Each row is a point. The points of each table are mixes of a few directions, plus a little noise. How many directions does each table use, and how many do they share? Where both have some left over, give the other angles between the two spaces (their principal angles), to ten degrees, smallest first.

First (6 x 3):
[[  4.1   2.1  -3.9]
 [  0.0   1.8   0.2]
 [ -1.8  -1.4   1.6]
 [ -6.7 -10.5   5.6]
 [  3.8  -0.7  -3.9]
 [  0.5   8.6   0.4]]
Second (7 x 3):
[[ 3.3 -0.5  4.7]
 [-1.4  0.2 -2.0]
 [ 4.4 -0.7  6.5]
 [-6.6  1.0 -9.5]
 [-5.8  0.9 -8.4]
 [ 3.1 -0.4  4.4]
 [ 2.8 -0.5  4.1]]
Directions: first 2, second 1, shared 0; angles 80

First (5 x 4):
[[  0.5   0.2   2.2  -1.3]
 [ -0.8  -0.4  -3.9   2.4]
 [  2.3   1.2  11.1  -6.7]
 [  0.3   0.2   1.4  -0.9]
 [ -2.3  -1.1 -10.9   6.6]]
Second (5 x 4):
[[ 5.2  1.3 -0.4 -3.0]
 [-8.0 -2.0 -4.4  7.2]
 [ 0.1 -0.2 -3.9  1.9]
 [ 7.6  2.0  5.4 -7.4]
 [-4.7 -0.8  3.5  1.3]]
Directions: first 1, second 2, shared 1

First (8 x 8):
[[ 7.4  5.1  2.0 -1.5  4.2  0.2  2.6 -4.6]
 [ 5.2  5.8 -0.1  0.0  1.7 -1.5  5.3 -2.6]
 [-8.4 -2.4 -4.9  3.0 -7.4 -0.2  3.9  5.5]
 [ 4.4  4.3  0.6  0.8  3.4 -7.5  0.7 -0.6]
 [-7.7 -6.9 -0.9  0.6 -3.6  2.0 -4.9  4.1]
 [ 5.8  3.0  2.7 -0.6  5.4 -5.4 -2.4 -2.2]
 [-1.3 -6.3  3.6 -2.3  2.7  3.0 -9.9 -0.6]
 [-5.4 -2.5 -2.8 -0.1 -6.3  9.4  4.8  0.8]]
Second (7 x 8):
[[-5.9  5.6 -2.6  4.5 -7.0  0.7  1.2  0.2]
 [ 2.2 -8.1 -0.7 -2.8  3.2 -5.4 -1.1 -2.1]
 [-1.1  3.5  2.9  3.4 -0.3 -0.8 -5.3  9.0]
 [ 0.3  9.7 -1.6  2.3 -4.6  4.7  6.1 -6.1]
 [ 6.7 -6.0  2.4 -2.8  6.1 -4.6 -2.2  2.1]
 [-3.1  2.0 -1.5  1.0 -3.6  5.2  4.5  3.3]
 [ 1.0 -6.5  1.3 -5.7  6.3  0.2 -3.1 -6.5]]
Directions: first 3, second 5, shared 2; angles 30

First (7 x 9):
[[  1.2  -2.6  -3.9   2.1   0.3   3.0   1.2   5.7   6.2]
 [ -1.6   3.2   5.3  -2.9  -0.5  -4.0  -1.7  -7.7  -8.3]
 [ -1.0   2.1   2.9  -1.5  -0.4  -2.3  -1.1  -4.3  -4.6]
 [  0.2  -0.4  -0.4   0.3   0.0   0.5   0.1   0.5   0.8]
 [  2.4  -4.9  -7.7   4.3   0.7   6.0   2.2  11.0  11.9]
 [  1.0  -1.9  -3.1   1.6   0.3   2.3   0.9   4.5   4.8]
 [ -2.0   4.4   6.8  -3.7  -0.6  -5.4  -2.2  -9.8 -10.8]]
Second (7 x 9):
[[  0.4  -2.6   2.7   1.5   2.8   2.8   5.6   0.6   4.1]
 [  0.5   0.2   1.0   2.1   0.9   0.7  -0.1   0.2   0.5]
 [ -0.8   5.7  -6.1  -3.8  -5.9  -5.9 -12.0  -1.7  -9.4]
 [ -1.7  -5.0  -4.3 -12.9  -2.6  -0.8   8.8   0.8   0.6]
 [  1.1  -1.1   5.6   8.6   5.0   4.1   3.2   0.6   5.5]
 [ -0.7  -1.6  -1.6  -4.5  -0.7  -0.2   2.9   0.0   0.1]
 [  1.2   4.7   2.4   9.4   1.0  -0.2  -8.3  -0.9  -1.7]]
Directions: first 1, second 2, shared 0; angles 60

First (8 x 12):
[[-2.9  0.9 -2.3 -2.6 -3.5  1.0 -1.5 -7.0 -2.0 -1.4 -0.2  1.6]
 [-4.6  1.3 -2.2 -2.6 -4.0  0.9 -0.8 -8.5 -1.6 -2.9 -0.6  3.1]
 [-0.4  0.2 -2.7 -3.0 -3.4  1.1 -3.1 -5.4 -3.0  0.9  0.4 -0.9]
 [-4.0  1.2 -2.4 -2.7 -4.0  1.0 -1.1 -8.2 -1.9 -2.3 -0.4  2.5]
 [ 0.7 -0.1 -3.9 -4.3 -4.4  1.8 -5.0 -6.6 -4.5  2.3  0.8 -2.4]
 [ 6.5 -1.9  7.4  8.5 10.7 -3.2  6.2 20.1  7.2  2.2  0.1 -2.5]
 [ 5.7 -1.6  4.6  5.4  7.1 -2.0  3.2 13.9  4.1  2.7  0.4 -2.9]
 [-1.0  0.2  1.3  1.5  1.4 -0.5  1.9  1.6  1.8 -1.3 -0.4  1.5]]
Second (11 x 12):
[[ -2.0   0.7  -0.5  -0.7  -1.2   0.4   0.1  -2.9  -0.2  -1.5  -0.3   1.5]
 [ -4.9   1.3   1.8   1.9   1.0  -0.7   4.4  -1.1   3.0  -4.8  -1.1   5.3]
 [ -6.7   1.8  -4.5  -5.1  -7.1   1.8  -2.4 -14.2  -3.6  -3.6  -0.5   4.0]
 [-10.0   2.7   1.1   0.9  -1.3  -0.4   5.5  -7.4   3.2  -9.0  -2.1   9.5]
 [  0.3   0.1  -3.8  -4.2  -4.6   1.7  -4.8  -7.2  -4.5   1.9   0.6  -2.1]
 [  3.7  -1.0  -2.0  -2.1  -1.4   0.8  -3.9  -0.3  -3.0   3.9   0.9  -4.4]
 [ 14.7  -3.9   0.9   1.3   5.0  -0.4  -5.2  15.3  -1.9  12.1   2.8 -13.0]
 [  3.2  -0.9   1.9   2.1   3.1  -0.7   0.9   6.5   1.5   1.9   0.5  -2.1]
 [ -3.9   1.1  -1.0  -1.3  -2.3   0.5   0.3  -5.3  -0.4  -2.7  -0.5   2.9]
 [  0.1   0.0   2.6   3.0   3.3  -1.3   3.1   5.0   3.0  -1.1  -0.4   1.1]
 [  5.1  -1.4   3.4   4.1   5.5  -1.5   1.9  11.4   2.9   2.9   0.5  -3.2]]
Directions: first 2, second 2, shared 2

First (8 x 14):
[[ -4.7   2.7   0.9   3.6   0.0   0.5   3.8  -2.1  -3.6  -2.5   0.8  -0.8
   -7.0   3.7]
 [ -2.3   1.5   1.1   2.1   0.1  -0.9   2.9  -0.5  -1.8  -1.8   1.3  -1.2
   -4.0   2.2]
 [ -0.8   0.4  -4.6   0.6  -1.6   8.3  -1.6  -3.5  -0.3   3.0  -5.3   5.6
    0.7  -1.5]
 [  7.4  -4.1   5.1  -5.8   2.0 -12.2  -3.6   7.8   5.2  -0.9   7.0  -7.1
    9.0  -2.6]
 [  0.3  -0.1   2.4  -0.3   0.8  -3.8   0.4   1.5  -0.1  -1.3   2.4  -2.5
   -0.1   0.6]
 [ -1.1   0.4  -3.6   0.6  -1.5   6.8  -0.6  -3.0  -0.3   2.4  -4.4   4.8
    0.0  -0.7]
 [  3.7  -2.4  -7.8  -3.0  -2.5  11.4  -6.0  -3.2   3.7   6.7  -8.9   9.4
    7.9  -5.6]
 [ -2.5   1.6   6.5   2.2   2.6  -9.4   4.9   2.9  -3.0  -5.9   7.4  -7.9
   -6.1   4.4]]
Second (8 x 14):
[[ -1.3   0.1   0.6   2.5  -8.7  -1.8   7.0   2.8  -0.7   4.7  -6.8   4.6
   -3.4   5.3]
 [  6.3  -0.1   5.0   0.9  -2.3  -4.6  -0.3   0.6  -1.2   2.2  -2.4   1.0
    2.2   0.7]
 [  1.2  -0.4   2.4   3.8   0.6   3.4  -3.9   9.5   5.8  -3.7   9.5   4.5
    5.0   1.4]
 [  3.0   0.3   3.1   1.0  -8.6  -6.2   6.8  -1.5  -3.9   6.8 -11.1   2.4
   -3.0   4.0]
 [ -6.1   0.2  -5.5  -2.1   1.8   3.2   1.6  -3.8  -0.9  -0.7  -1.2  -2.3
   -3.9  -1.0]
 [ -2.5  -0.2  -3.2  -2.7   8.9   4.5  -6.1  -2.3   1.8  -5.9   7.8  -4.1
    1.8  -5.0]
 [ -3.3   0.3  -4.3  -4.2   1.7  -0.6   2.4  -9.2  -4.6   1.6  -6.3  -5.1
   -4.9  -2.5]
 [  2.8  -0.3   2.1   0.7   6.2   2.2  -7.4   3.8   3.6  -5.4  10.0  -0.4
    5.9  -3.0]]
Directions: first 2, second 3, shared 0; angles 40, 90
